Each row of a before or after table is a point. The points were changed in one or more steps. Then noise was added and the rows were shuffled. The steps act on how far a point lies along the listed directions, d1 being the first. What was done? A step turns or swaps two directions, mirrors them in a line or flattens them onto one, adds a multiple of one to another, or multiplies one. Angles are multiples of 10 degrees, from the lower direction toward the higher: turns from -170 to 170, lines from 10 to 170 but not 90. Use the fewest steps. Two steps may share a direction if one is a turn and the other turns, adds or multiplies; they go together, in the order done. Otherwise the lowest direction goes first.
In the rows, zero is written as 128.

Directions:
(1): [178 135 108]
(2): [142 156 173]
(3): [144  81 152]
Before, 10 rows:
[[112 109 117]
 [170 117 145]
 [131 147 117]
 [116 158 154]
 [119 103 115]
 [133  99 126]
 [171 179 112]
 [149 166 157]
 [177 117 103]
 [135 140 145]]
After, 10 rows:
[[159 198 193]
 [140 152 163]
 [109  90 104]
 [127  91 113]
 [167 146 151]
 [163 141  72]
 [130 154 116]
 [129 166 187]
 [166 223 116]
 [114  88  95]]
Steps: add -0.7 times d1 to d3; multiply d2 by 2

Directions:
(1): [143 164 137 176 107  87]
(2): [ 93 171 101 150 136 169]
Before, 12 rows:
[[127 164 114 178 111 107]
 [153 102 144  94 134 123]
 [119 176 104 193 127 107]
 [113 178 124 169 132 133]
 [109 164 129 147 135 154]
 [118 153 126 145 127 102]
 [122 113 133  93 124 144]
 [139 147 123 161 119  75]
 [137  61 162  87 131 113]
 [139 155 143 162 119  81]
 [106 164 136 191 123 119]
 [101 187  98 167 133 143]]
After (12 x 6):
[[120 195 127 189 122 114]
 [138 146 121 157 122  78]
 [126 189 106 213 114  91]
 [121 155 130 152 124  98]
 [127  38 154  57 143 140]
 [150  88 141  76 139 138]
 [120 110 132  91 127 148]
 [116 176 133 166 125 134]
 [135 153 141 152 121  88]
 [114 177 142 210 117 105]
 [129 170 116 189 108  99]
 [111 213 104 201 119 119]]
Steps: add 0.7 times d2 to d1

Directions:
(1): [119 163 170 147 100 155 113 125 190]
(2): [108 165 113  74 110 132 163 177 132]
(3): [137 128  72 152 128 121  79 174 153]
(4): [ 97  82 172 143 140  99 136 179 138]
Before:
[[118 176 169 113  95 149 141 150 160]
 [149 101  73  59 163  78 182 145  40]
 [142 130 172 171  94 175  98 131 181]
 [103 152 174 145 123 132 145  89 117]
 [130 117 137  87 146 100 205 148  41]
 [124 167 164 125 115 147 127 105 187]
 [131 151 123 152 104 161 101 125 182]
 [137 165 143 131 127 151 137 101 121]
 [112 123 172 152 118 145 116 144 165]]
After, 9 rows:
[[140 128 180 166  96 176 104 126 176]
 [108 153 140 159 120 128 117 116 131]
 [139 165 126 136 127 148 122 114 127]
 [151 101  58  64 163  76 171 157  46]
 [138 119  98 104 144  95 169 180  57]
 [129 151 144 144 103 162 118 109 172]
 [120 176 158 120  94 149 132 160 163]
 [126 167 153 130 116 147 116 113 193]
 [112 124 174 152 119 144 116 146 165]]
Steps: multiply d3 by 0

Directions:
(1): [149 150  97 117 131 169 175 108  76 147  78 139]
(2): [144 130 175 133 118  71 156 154  74  89 118 142]
(3): [134 109 106 148 182 157 139 118 131  52 146 153]
(4): [164 137 164 115 210 125 113 128 116 166 139 109]
Before (8 x 12):
[[112 130 111 133  89 124 143 120 118 131 108 143]
 [142 116 155 121 134 101 120 137 132 141 136 113]
 [135 145 120 122 115 146 122 128 135 159 117 116]
 [134 121 179 128 151  77 111 144 129 133 153 121]
 [134 124 107 141 164 168 135 103 135 112 138 132]
 [137 125 123 126 132 134 140 122 115 126 115 129]
 [121 124 121 120 110 137 115 132 129 136 121 111]
 [125 111 147 126 120 109 118 150 137 135 140 137]]
After, 8 rows:
[[112 127 118 120  83 130 117 135 131 143 116 110]
 [159 113 172 122 187 101 109 136 135 140 154 109]
 [124 103 149 132 131 107 112 151 146 118 153 138]
 [143 138 120 128 158 158 131 105 127 157 128 115]
 [ 84 123  75 143  28 136 160 116 120  97  93 160]
 [137 156 126 111 103 141 123 129 128 191 106 108]
 [160 111 205 133 247  78  92 143 135 115 188 115]
 [141 127 118 128 140 140 145 119 108 124 111 130]]
Steps: multiply d1 by 1.6; add 1.5 times d2 to d3; multiply d4 by 3

Directions:
(1): [166 153 101 143 107 117  91 123  80 125  81 119  77 124 118 128 110  55]
(2): [156 116 168 111 144 148  96 135 104 142 151 119 124  52  60  95 146 141]
Before (13 x 18):
[[ 95 103 154 120 156 144 181 111 203 120 158 142 182 174 147 156 135 202]
 [140 126 186 117 149 144 145 154 148 126 187 145 185  81 122 113 134 195]
 [ 97  99 181 110 162 154 164 127 167 145 197 135 182 118 118 111 145 199]
 [158 107 207 129 165 161 110 150 129 135 176 119 156  47  83 100 167 166]
 [126  98 185  91 153 162 121 134 121 138 183 113 158  71  65  78 145 183]
 [129 128 108 119 121 129 149 147 136 138 134 125 143 141 133 136 127 177]
 [111 156  77 177 131 111 146 118 128 118 111 143  93 202 182 190 116  67]
 [158 145 106 144 123 110 118 131  99 100 107 115 102 149 140 108 105  69]
 [115 127 174 102 154 149 115 148 136 122 179 111 170  74  78 103 130 175]
 [ 72 115  82 135 121 100 179 133 152 122 107 124 132 209 216 161 110 149]
 [180 122 146 129 146 151  96 137  72 127 114 100  97  66  56 102 146 107]
 [136 145 120 133 139 136 107 120 100 127 125 117 116 100  91 101 136 104]
 [115 128 136 123 124 129 122 119 131 126 145 127 131  93  97 109 148 152]]
After (13 x 18):
[[ 86 137 104 144 126 117 180 114 165 124 127 142 150 219 204 156 111 126]
 [ 94 111 163 143 156 137 181 143 194 117 166 138 190 165 190 149 149 190]
 [131 147  87 152 114 113 149 100 152 104  74 134 112 221 177 179  93  87]
 [ 69 106 134 113 134 134 185 125 177 118 165 131 180 191 176 130 123 190]
 [114 149 124 143 122 112 176 142 167 108 143 153 175 178 205 154 108 160]
 [142 142  88 126 110 119 140 143 119 135 113 122 121 152 140 140 113 144]
 [116  91 169 114 167 162 160 140 148 127 168 116 170  99  95 115 167 206]
 [148 143  76 145 101  99 102 130  65 130  60 105  58 143 144 132  97  55]
 [166 122 152 123 144 132 108 137 100 113 148 111 122  86  86  82 126 114]
 [106 126 137 122 155 144 135 127 134 129 157 122 151 108 100 101 149 154]
 [170 152 121 164 144 135  82 125  66 134 121 126  60  95  79 140 133  44]
 [ 89 128 120 128 120 121 145 114 153 119 143 135 143 134 137 126 139 161]
 [ 74 141 129 120 140 126 164 137 175 105 155 124 184 173 170 144 110 172]]
Steps: turn d1 and d2 by 90 degrees
